Each row of a before or after table is a point. The points were changed in one or more steps. Then noise was added and the rows were shuffled. The steps act on columns, c1 being the first. What was done? A step turns or swaps two columns, mirrors them in a line or flattens them onto one, adds a multiple of one to another, or multiplies or shifts one. Angles are multiples of 10 degrees, from the lower column toward the higher: turns from -170 to 170, lines from 10 to 170 but not 90. Use the fewest steps. Two steps may share a column if one is a turn and the other turns, adds or multiplies; they go together, in the order done. Otherwise the lowest column goes first.
In the rows, zero is written as 128.

Before (8 x 2):
[[126 104]
 [125 140]
 [106 131]
 [121 130]
 [114 132]
 [121 116]
 [101 114]
 [150 110]]
After (8 x 2):
[[107 145]
 [ 62 161]
 [ 47 144]
 [ 86 162]
 [119 169]
 [106 159]
 [194 140]
 [123 134]]
Steps: multiply c1 by 3; shift c2 by 30

Before (9 x 3):
[[124 143 140]
 [121 166 138]
 [ 98 142 152]
 [ 91  95 134]
 [116 128 128]
 [100  89 179]
 [135  77  95]
 [ 97 160 127]
 [111 156 162]]
After (9 x 3):
[[ 89  81 163]
 [107 125  91]
 [ 83 133 117]
 [123 119 121]
 [110 135 122]
 [104 147 104]
 [ 93 115 114]
 [179 100 149]
 [124  78 133]]
Steps: turn c1 and c2 by 50 degrees; turn c1 and c3 by 60 degrees

Before (12 x 4):
[[120 114 111 120]
 [140 135 161 142]
 [141 145 159 140]
 [132 120 150 150]
 [108 138 118 152]
 [130 130 146 139]
 [ 88 153 127 142]
 [130  92 142 119]
 [101 113  88 109]
 [140 120 132 141]
 [123 102 103 105]
 [117 102 121 122]]
After (12 x 4):
[[167 146 128  96]
 [108 111 126 149]
 [120 112 109 160]
 [131 130 135 108]
 [140 110  96 124]
 [ 71 122 154 121]
 [159 134 125  92]
 [165 114 131 115]
 [ 46 120 125 174]
 [137 118 134  97]
 [ 94 109 111 137]
 [  5 150 145 120]]
Steps: multiply c1 by 3; turn c3 and c4 by -120 degrees; turn c2 and c3 by 30 degrees

Before (10 x 6):
[[142 141 156 126  76  93]
 [ 79  77 102 129 160 151]
 [150 167 126 161 141 136]
 [156 113 154 145 133 162]
 [112  90  96 143 117 171]
 [ 88 111 120 183 162 137]
 [144 170 154 140 132 126]
 [101 182 144 143  97 119]
 [ 85 102 112 132 158 171]
 [185 153 127 138 139 125]]
After (10 x 6):
[[103  20  95 124  96 136]
 [106  93 127 132 148 122]
 [160 123 147 146 124 134]
 [120  56 121 145 131 168]
 [179  85 168 126 148 128]
 [122 112 149 146 135 143]
 [112 114 123 162 129 131]
 [ 96  47 120 182 101 133]
 [103  44  89 126 105 150]
 [137  35  76 141 126 137]]
Steps: multiply c1 by 0.4; turn c1 and c5 by 110 degrees; shift c2 by -60; turn c3 and c6 by 40 degrees

Before (10 x 9):
[[103 135 130 136 115 161 146 100 170]
 [106 142  88 130 133 137 148 105 114]
 [ 93 124 132 130 192  77  19 152 110]
 [ 93 178 123  87 136 141 145 132 127]
 [113 146 131 113 119 156  68 137  92]
 [128 126 124 134 135 127 121 151 133]
 [117 159 133 149 156 159 148 111  92]
 [ 99 135 138 125 117 106 145 109 106]
 [140 188 123  73 135 130 127 101 146]
 [113 113 129 114 150 165 147 109 109]]
After (10 x 9):
[[109 134 127 135 131 131 121 141 138]
 [113 125 117 149 109 139  88 120  57]
 [140 118 112 120 116 143 137  94 213]
 [131 123 144 122 118 114 141  93  86]
 [157 155 126 113  76 132 148 123 162]
 [136 138 102 119 116 150 144  99 104]
 [139 141 110 117 148 144 148 107  90]
 [ 90 185 158 176 156 106  47 110  92]
 [105 152 119 110  85 133 157  99 124]
 [138 167 114 125 108 142 134 109  56]]
Steps: turn c1 and c8 by 60 degrees; turn c2 and c5 by -70 degrees; flatten c3 and c6 onto the line at 140 degrees; flatten c4 and c7 onto the line at 120 degrees; multiply c9 by 2

Before (14 x 11):
[[144 102  88  98 125 112  86 116 179 169 116]
 [ 98 125 166 144  91 148 154 168 108 169 155]
 [133  94 101 100 155 101 113  75 140 154 127]
 [138 138  99 112 121 161 102 108 118 134 141]
 [104 165 179 131  90 133 133 149 109 152 130]
 [112 148 148 189 112 142 140 155 120 152 142]
 [111 125 135 116 152  96  77 146 143 187 155]
 [155 142 115 117 120 130 144 142 116 105 158]
 [150  82 136 106 145 123  65  93 167 165 154]
 [133 145 146 164  68 117 128 149  78 141 146]
 [130 128 137 137 120 137 118 141 109  95 111]
 [181 120 125 116 135 138 126 133 114 143 114]
 [153 134 132 125 108 120 130 117 150 118 141]
 [135  74 100  95 133 117  89 123 149 137 136]]
After (14 x 11):
[[199 167 122 118 113  81 165 181 109 124 155]
 [197 172  83 126 118 103 135 155 109 121 131]
 [ 88 126 135 121 175 111 119 135 114 130 113]
 [132  99 121 138 140 108  92 104 116 153 140]
 [ 92 144 171 164 143  99  52  84 168 106 153]
 [ 84 107 167 119 124 120  97  58 139  93 127]
 [117 110 186 135 135 126  67 121 148 113 135]
 [139 137 127 144 133 151 124 145 109 152 111]
 [144 132 122 124 156 142 128 114 150 126 142]
 [123  94 161 140 143 101  68 112 178  94 116]
 [213 144 107 154 152 122 152 154  78 112 146]
 [159 145 105 165 118  98 177 163 120 126 141]
 [101 136 129 161 104  93  70 152 143  70 154]
 [125 112 115 108 154 149 138 147 116 140 160]]
Steps: turn c1 and c5 by 110 degrees; multiply c1 by 1.6; turn c2 and c3 by -100 degrees; multiply c7 by 1.3; turn c4 and c7 by 40 degrees; turn c6 and c10 by 120 degrees; multiply c8 by 1.3

Before (11 x 12):
[[114 129 109 143  90 108 127 158 106 102 124 117]
 [141 115 155 143 102 154 131 164 112 108 137 137]
 [132 153 143 122 105 115 117 125  89 158 149 154]
 [134 116 149 125 113 117  74 114 107 148 112 145]
 [127 122 117 171 129 124 151 125 139 143 134 146]
 [126  85 158 141 162  84 130 164 105 134 124 142]
 [105 143 148 158  98 132 147 114 143 109 132 164]
 [154 123 172 143 120 133 123 130 149 116 162  84]
 [109 107 118 152 147  88  91 197 125  94 176 102]
 [104 113 154 107 118 128 135 135 143 143 109 140]
 [169 103 184 151 103 118 120 155 136 152 139 127]]
After (11 x 12):
[[109 107  94 153 117  94 128 197 103  93 248 129]
 [169 104 159 152 111 100 127 155 149 151 156  89]
 [115 129 103 143  94 116 127 160 157 101 118 140]
 [134 116 151 124  92 111 128 114 135 149  90 128]
 [104 113 154 106 128 119 128 135 138 141  81 118]
 [139 115 156 144  96 142 129 164 144 109 150 108]
 [131 153 153 123 100 112 127 123 142 159 180 136]
 [104 142 168 159 141 124 127 116 164 110 138 135]
 [154 124 121 143 141 118 129 131 142 116 212  66]
 [126 121 135 171 134 128 129 125 128 143 143 148]
 [124  87 149 140  89  76 128 164  79 135 117 128]]
Steps: add 0.7 times c2 to c9; turn c5 and c9 by -70 degrees; turn c3 and c6 by -20 degrees; turn c3 and c12 by -50 degrees; multiply c7 by 0; multiply c11 by 2.5

Before (13 x 18):
[[114 130  96 157 158 152 156 130 136 155 123 128 110 108 148 118 139  90]
 [100 119  95 143 155 143 156 203 150  97 115 136 114 133 137 158  86 128]
 [ 97 154 162 145 150 124 112 130 131 144 118 138 147  98 150 152 133 111]
 [139 126 145 141 135  85 143 123 121 140 118 159 111 118 132 123 133 135]
 [129 157 112 159 110 134 143 139 147 142 177 131 108 147 120 119 130 126]
 [115 123 145 138 125 149 140 127 123  79 134 121 150 129 122 123  95 113]
 [142 136 149 165  89 123 113 126  78 147 118 125 111 136 131 117 103 126]
 [139 127 130 165 145 148 124 168 140  94 143 119 114 125 135 135 147 121]
 [ 93 114 149 167 148 113 143 116 125 150 129 124 131 112 115 121 147  90]
 [128 119 137 141 145 133 125 131 150 143 175 123  96 118 152 165 149 124]
 [ 94 120 119 142 111 128 120 132 143 134 115 216 108 128 150 120 144 113]
 [101 118 148 145 129 144 114 116 107 144 121 228 131 142 125 109 147 139]
 [ 98 117  76 164 132 136 177 116 131 115 124 135 115 139 140 131 147 125]]
After (13 x 18):
[[ 90 152 151 165 127 130 143 138 146 152 132 123 110 151 111 120 147  92]
 [124 147 137 141 123  95 125 135  72 144 179 119 135 121 151 163 168 120]
 [ 92 132 158 145  90 146 109 127 121 141 122 142 122 132 152 149 126 112]
 [141  93 151 170 138 111 113 114 250 151 121 127 121 117 130 114  96 127]
 [ 96 156  98 146 123 116 159  64  10  97 110 132 144 163 139 162  79 131]
 [143 143 129 167 124 113 124  94  65  91 145 116 146 117 135 136 156 120]
 [ 94 116 114 137 144 107 125 123  89 138 117 213 125 159 155 119 136 110]
 [110 152  94 155 115 108 159 132 106 158 119 126 152 118 146 117 133  91]
 [132 102 108 161 111 110 144 127  72 139 180 127 138 146 119 122 157 128]
 [ 99 140  74 164 136 116 182 137 133 119 122 140 140 170 140 128 146 127]
 [142 135 147 135 128 107 142 129 147 141 117 159  82 105 130 122 131 138]
 [118 129 141 131 129 148 141 126 143  78 134 116 151 145 125 124 100 115]
 [102 139 145 140 133 133 115 133 189 149 120 224 143 174 121 109 139 135]]
Steps: add -1 times c1 to c14; turn c2 and c5 by -120 degrees; swap c6 and c13; turn c8 and c9 by -160 degrees; multiply c9 by 2.5; add 0.5 times c11 to c17

Before (12 x 20):
[[120 123 139 152 134 144 120 132 102 139 140 181 127 145 108 132 125 126
  212 125]
 [118 142 122 160 114 122 125 144 163 120 158 150 124 114 108 112  97 163
  186 131]
 [157 161 129 148 125 124 126 104 121 101 134 178 113 150 124 105 117 133
  182 131]
 [147 122 137 154 131 156 141  95 135  98 153 174 136  93 122 131 119 147
  191 125]
 [155 127 107 122 130 114 145 141 141 116 116 169 136 108 109 124 113 126
  206 126]
 [132  81 151 131 114 152 116 163 108  80 145  82  92 106  83 112 109 106
   81 156]
 [114  84 103 116 109  71  93 109 171 158 155 121 156  93 118 127  76 119
   88 108]
 [150 108 119 173 130 127 126 114 139 114 106 134 124 132 117 149 126 166
  162 134]
 [117 125 112 151 117 130 119 120 128  83 140 161 117 122 135 123 146 126
  210 166]
 [150 112 120 134 106 149  75 163 101 108 149  72 140  76 105 125 102 127
   73 166]
 [115 127 147 131 157  63  99 143 151 116 138 146 150  87 108 161  79 107
  103 147]
 [119  92 105 130 143  62 130 127 130 138 172 130 173 105  97 115  76 138
  103 150]]
After (12 x 20):
[[133 126 148 133 113 119  89 165 113  81 150  83  96 102 172 103 112 137
   63 179]
 [158 156 107 117 131 102 133 142 138 120 111 173 130 103 148 121 117 132
  215 133]
 [117 123 122 161 114 116 145 147 160 121 158 150 126 103 143 153  93 158
  153  94]
 [155 138 133 155 129 136 129  97 134  97 150 177 132  96 131 150 116 137
  161 105]
 [118  99 104 114 114  96  77 104 169 158 155 122 160  91 138 120  81 129
   61 116]
 [113  98 144 134 158  54 123 145 158 110 138 141 148  83 145 118  84  91
   91 171]
 [122 135 107 130 142  70 101 129 128 140 171 129 177 107 159 128  72 142
   60 147]
 [123 125 109 148 117  98 125 121 130  79 145 160 123 121 127 120 148 131
  195 165]
 [149 133 119 176 130 114 103 112 139 109 107 129 124 129 141 169 125 122
  182  95]
 [150  79 117 140 108 128 106 160 103 103 151  69 143  74 155 125 102 131
   57 167]
 [160 121 132 148 125 103 155 106 119 105 130 179 113 150 131 117 115 152
  173 128]
 [127 121 136 147 135 159 124 131 100 137 148 188 134 143 147 130 134 128
  195 125]]
Steps: mirror c2 and c7 in the line at 50 degrees; add 0.7 times c10 to c6; add -1 times c11 to c19; multiply c15 by -1; add -1 times c18 to c20; turn c16 and c18 by -70 degrees

Before (10 x 24):
[[126 158 124 101 109 117 120 143 136 151 120 139 158 128 136 114 128 131
  123 141 131 125 165 127]
 [125 152 147 175 138 125  94 134 133 146 199 154 136 126 163 108 128 130
  137 122 117 130  61 151]
 [148 103 162 104 122 125 108 126 144 145 125 139 130  24 153 111 132 131
  147 159 114 121 149 142]
 [141 114 109 136 109 117 120 141  80 138 123  80 144 142 162 146 125 151
  127 142 121 144 160 138]
 [140 108 140 175 114 135 165 129  70 148 118  83 137   7 145 116 124  55
  116 158 136 142 150 164]
 [130 118 110 119 131 161 110 128 138 142 151 150 133 139 154 120 104 153
  140 122 155 104 149 137]
 [134 121 117 104 119 139  96 127 123 144 121 154 141 143 112 115 132  97
  119 131 117 140 148 158]
 [129 101 134 145 114 130 108 129 141 152 124 156 132 141 142 139 119 138
  139 140 148  99 162 129]
 [127 117 110 134 140 116 166 123 125 157 146 122 173 131 146 116 134 121
  115 138 115 123 124 145]
 [139 118 109 122 121 122 105 220 145 150 122 137 176 120 156 118 123 146
  148 156 129 121 126 143]]
After (10 x 24):
[[134 153 117 103 146 141  99 125 124 142 123  93 136 137 143 140 130 112
  115 118 137 127 146 156]
 [127 165 113 136 154 116 169 123 126 157 113 121 175 130 178 117 135 137
  112 130 132 140 123 153]
 [137 123 140 174 152 141 169 128  70 147 120  77 137  45 174 144 123 187
  117 104 100 143 150 163]
 [122 106 127  98 111 119 117 144 137 151 120 123 155 126 164 138 127 123
  127 122 149 139 165 125]
 [133  97 136 145 114 125 104 129 141 150 134 127 134 133 167 131 119 100
  144 147  77 152 163 132]
 [137 130 111 121 135 120 102 218 144 151 116 140 178 122 182 139 125 112
  151 121 120 155 124 143]
 [142 148 108 132 121 112 118 143  82 137 146 166 141 140 191 122 125 167
  126 106 125 132 160 138]
 [126 138 146 174 162 127  91 138 131 145  89 122 137 130 190  67 123 100
  132 128 165 126  64 150]
 [128  74 111 119 143 163 109 127 141 141 116 143 134 139 182 105 106  95
  144 152  84 135 149 139]
 [148 167 164 105 139 127 107 126 142 143 114 128 131  57 184 136 131 113
  146 118 123 154 149 141]]
Steps: multiply c21 by 2.5; turn c2 and c21 by 120 degrees; add 1 times c24 to c5; turn c11 and c16 by -110 degrees; turn c12 and c18 by -110 degrees; multiply c14 by 0.7; shift c15 by 30; turn c20 and c22 by 120 degrees
